Rows are points. Examples show where two turns around zero, p and q, send a point. Write where each new point lands after one turn and then the other. Backwards means that the second turn is done in reverse. Each puzzle has new turns, and all numbers are rounded.

Turn p:
[-12 -36] => [-17 -34]
[-17  43] => [-11  45]
[ 15 -16] => [ 13 -18]
[ -3 -24] => [ -6 -23]
[18 33] => [22 30]
Turn q:
[19 -4] => [19  0]
[18 30] => [12 33]
[-37 -27] => [-31 -34]
Where do these land?
q, then p: [-22 -16] => [-21 -17]
p, then q backwards: [17 43] => [30 35]
p, then q: [  5 -28] => [  7 -28]

Turn p:
[ 11   5 -24] => [  5  13 -23]
[ -2 -22 -23] => [  4 -17 -27]
[ 22 -16  -7] => [ 26  -4 -11]
[-31  33  54] => [-35   8  61]
Turn q:
[-2  0 -2] => [-1  0 -2]
[-16  31 -44] => [  0  24 -51]
[-26   5  -7] => [-23   6 -14]
[ 37 -47  36] => [ 20 -43  51]
[ 8 11 16] => [ 6 13 16]
Where do these land?
q, then p: [ -3 -19 -35] => [  8 -16 -36]
p, then q backwards: [-20  34 -14] => [-36  20   6]
p, then q: [ -9 -33  26] => [ -2 -34  26]
p, then q backwards: [ 39  21 -13] => [18 42 -9]
q, then p: [14 33 27] => [ 0 33 30]
p, then q: [-21 -35   9] => [-11 -40   8]

Turn p:
[-12  -8  15 -11] => [-13  -4  17  -8]
[ -3 -11   3  42] => [ 6 -8  6 42]
[ 48 -29 -18 -37] => [ 39 -34 -13 -44]
[-44  35 -22  11] => [-43  28 -28  19]
[11 13 22 -5] => [11 18 17 -8]
Turn q:
[-29  -1   9   7] => [-25 -14  11   3]
[ -7  -3 -24  24] => [-15   6 -20  24]
[ 10 -18 -10 -14] => [ 13  -8 -19 -10]
[-9 -2 48 12] => [  3 -24  43  10]
[-23   8 -31  23] => [-34  13 -19  20]
[ 12  -3  -5 -76] => [ 21   0 -14 -73]
[46 20 13 24] => [38 28 18 27]
Where do these land?
p, then q: [-33  -1  38 -25] => [-22 -22  40 -25]
p, then q: [-32  -5  22  22] => [-21 -16  27  23]
q, then p: [ 37  13 -13   8] => [ 27  27 -18   5]
p, then q backwards: [  0 -24   7 -14] => [-12 -10  21 -12]
p, then q backwards: [ 28  17 -54   9] => [ 30 -32 -46  -5]

Turn p:
[ 13 -17  -1  -2  23 -35  41 -18] => [ 21  -9  15 -14  20 -41  36   2]
[-20  27 -17  19  12  47  55 -37] => [ -4  28   4  27  16  27  66 -42]
[ 12 -21  31  21  13   7 -11  42] => [  1 -17  29   9   8  19 -18  46]
[  7   4 -12   5  21   4  18  35] => [ 3 11 -9  7 17  6 16 37]
[ -6  40  16   9   3 -21 -24 -16] => [-10  36  17   7  -6 -21 -29 -16]
[ 26 -30  22 -25 -15  20  19   8] => [ 22 -25  11 -37  -6  30  12  10]
[ 13  -3 -11  25  -9 -15  -1   3] => [ 16  -4   0  21 -15 -15  -1  10]
[-19  51 -16 -16 -28  24 -46  24] => [-30  41 -39   5 -27  31 -41  -3]
[ 18  -4   3  -3  24  19 -36 -16] => [ 16  -4   0   6  29  14 -35 -17]
[ 16 -49  -7   2  -6 -12  41 -32] => [ 31 -45   9 -10   0 -19  43 -15]
[-60   2  -8 -34 -38 -37 -57   9] => [-67 -12 -36 -20 -36 -30 -49 -10]
Turn q:
[-18  10   2 -12 -23  48   3  34] => [-16  26 -13 -23 -25  43   2  21]
[-28   9  18  43  22 -27  20  -1] => [-42   6  21  35  13 -23  20  -6]
[ 64   3 -31 -15  -2 -20  25 -15] => [ 72   3 -12  15   3 -28  10   9]
[  8 -13 -37 -40  34 -32  -2  -3] => [ 23 -17 -30 -23  45 -32   5   5]
[ -3  -9 -39 -12 -15  -6   1 -23] => [ 17 -20 -36  -3  -6  -5  11 -18]
[-20 -32  20  11 -11 -28   3 -28] => [-15 -44  23   5  -6 -13  18 -20]
[ 37   7 -30 -24 -17 -34 -14  15] => [ 36  -6 -26 -11 -12 -40 -20  22]
[-19  23  20  24 -11  65 -36  10] => [-32  30   4   3 -21  59 -39 -14]
[-25   3  46  13  21 -22   5 -23] => [-30  -3  46   3  15 -17  11 -27]
[-11  25  24  -7 -24  70 -10  24] => [-14  42   6 -23 -32  60 -16   5]
[ 14 -28   7  20  26 -15   5  10] => [  0 -19  18  23  27  -5   0  22]
Where do these land?
p, then q backwards: [-11   1  13 -34  -4  11  23   7] => [-29  -4   9 -29  -1  15  10   8]
p, then q: [  5  -1  54   1   9  56 -26   1] => [-10  13  31 -18  10  62 -31 -20]
p, then q: [-33   6 -18   1 -15  58  35  -5] => [ -2  20 -17  17  -6  46  52 -22]
p, then q: [-28   5  36   6 -33 -25  19  27] => [-34  -1  14 -32 -43  -6  19  16]
p, then q: [ 40   0  24  15 -16 -28 -31 -13] => [ 18 -18  27  -5 -23 -18 -48   2]
p, then q: [ 24  -2 -19   5 -16 -40 -36 -30] => [ 24 -35  -6  12 -14 -40 -34 -13]
q, then p backwards: [ 35  -8 -36  54  38  20  11   3] => [ 14   7 -38  51  40  32 -18  15]
q, then p: [-17 -30 -59  10  41  26 -19  27] => [-11 -12 -50  45  53  16   6  17]
p, then q: [-20  28  -3 -10  16 -16  18 -16] => [ -9  21   0  -5   8 -30  20 -21]
q, then p backwards: [  5  15  -2 -14 -12  -8   2  25] => [  7  13  -1 -11  -9 -22   3  20]
p, then q backwards: [  0 -14   9 -33  -8 -54   5 -25] => [ -9  10   9 -42 -12 -50 -13 -11]

Turn p:
[ 26  -2 -19  22  22  40 -27  40  15] => [ 50 -34  32  -1  11  26 -20   4 -14]
[-30   4 -13   6  -8  -9  37  20 -32] => [-18  14 -20   8  26  25  37  16 -10]
[ 21  15  38   9 -17 -33  32  -3 -17] => [ -1  35  -1  15 -13 -28  44 -19 -12]
[ 19   1  36   0  -8  15 -46 -17 -42] => [  0  -4  -4 -25 -50 -11 -11  -8 -52]
[ 22  -3  11  24 -14  34  20   7  26] => [ 23   4  38   6 -18  25  14 -15  19]
[ -4  23 -39  27  27 -33  27 -30   2] => [ -4  -1 -39  22  41   2   2 -47  17]
[-41  -1  23 -30  26 -10 -17 -35 -24] => [-53  -6 -20 -42   4 -25 -12  -2 -13]
[ -3 -10 -27   9  39 -12  30  44  35] => [ 17 -24  24  24  62   0  14   9  24]
[ 10 -40  11 -43 -11   4 -22 -15  -2] => [-15 -23  -2 -10 -42 -25 -11  31  11]
[-54 -12 -33 -10 -40 -24 -18 -17  44] => [-40  29 -11  27   9  12 -55  28  40]
[ 34  26  13 -14 -17  28 -16   7  -5] => [ 42  13   4 -25 -30  -1  -2   3  -9]
Turn q:
[ 59  37  -2  26  -9 -49  36 -49  -7] => [ 33  27 -19  43  45 -15   0 -58 -45]
[ 17 -13  -9  17  33 -24  16  -2 -11] => [-14  -6  -7  24  33   7   7 -24  15]
[  3 -14   6  -3 -12  28 -39  28   7] => [  5 -15  -1 -12 -15  16 -29  41  10]
[-20 -20  11 -23 -30   4 -26 -18   5] => [ -3 -28   3 -27 -34  -7 -15   1 -21]
[-12  37   7 -39 -15 -25   5  24  32] => [ -4  29 -26 -12 -15 -58   0  19  -1]
[  2  10  19  58 -10 -31  15 -13 -20] => [  0  -6  15  55  21   2  19  -5 -39]
[-12 -38   1 -15  -9  33   9  27  -5] => [  8 -24  -5 -11 -33  20  14  16  33]
[  0 -15  28  17  43  27   0  -9 -19] => [  6 -22  47   5  23  13   2  -4  28]
[-15   7   4   8 -31  31   0  -5   6] => [ 16   9  17  -5 -33  12   3  13 -16]
[-22 -19  -6 -11  17  42 -26  15 -49] => [ -4 -30  21 -44  11  38  19  30  17]
[ -1  28 -59 -35  24 -36  11   1  61] => [-46  66 -44 -16  -4 -30 -19 -30  19]
Where do these land?
q, then p backwards: [ -9 -19   5 -10  11 -22  41 -10  20] => [ 22 -10  12   9   4 -22  23 -38   7]
p, then q backwards: [-58  -4 -13  36 -38   3 -49   3 -17] => [  2   3 -45  54 -18  -4 -56  -7  24]
q, then p: [ 41  -2  -6  -2 -12 -15  17  34 -22] => [ 34 -34  -9  23  21  17   4 -11  15]
p, then q backwards: [ 17  20   7 -59   7   7  -6  13 -19] => [ -3  25  11 -52 -23   8  -9  23 -14]
p, then q: [ 14 -40   0  14   1  -7  -2 -31  16] => [-16 -19  11  23 -33   7 -13  -9 -25]
q, then p: [-28  19  36   7 -22  28  11 -48  27] => [ -8  45  -1   1 -51 -30  19 -10 -29]
p, then q: [ 21  -8  21  10  42 -18  19  -5 -12] => [-10 -23   0  16   7 -10  21 -47  -2]
q, then p: [ 19 -22  21   0  26   3  16  21  28] => [  3   4  29  31   4  -6 -32 -17  16]
q, then p backwards: [ 34  42 -18 -28  13 -22 -12  26   2] => [-21  47 -21 -35   5 -33  -3   5   0]
q, then p: [-52  14 -54  31 -28  44 -36  -2 -23] => [  6  25   8 -68 -10  46  35  46 -20]
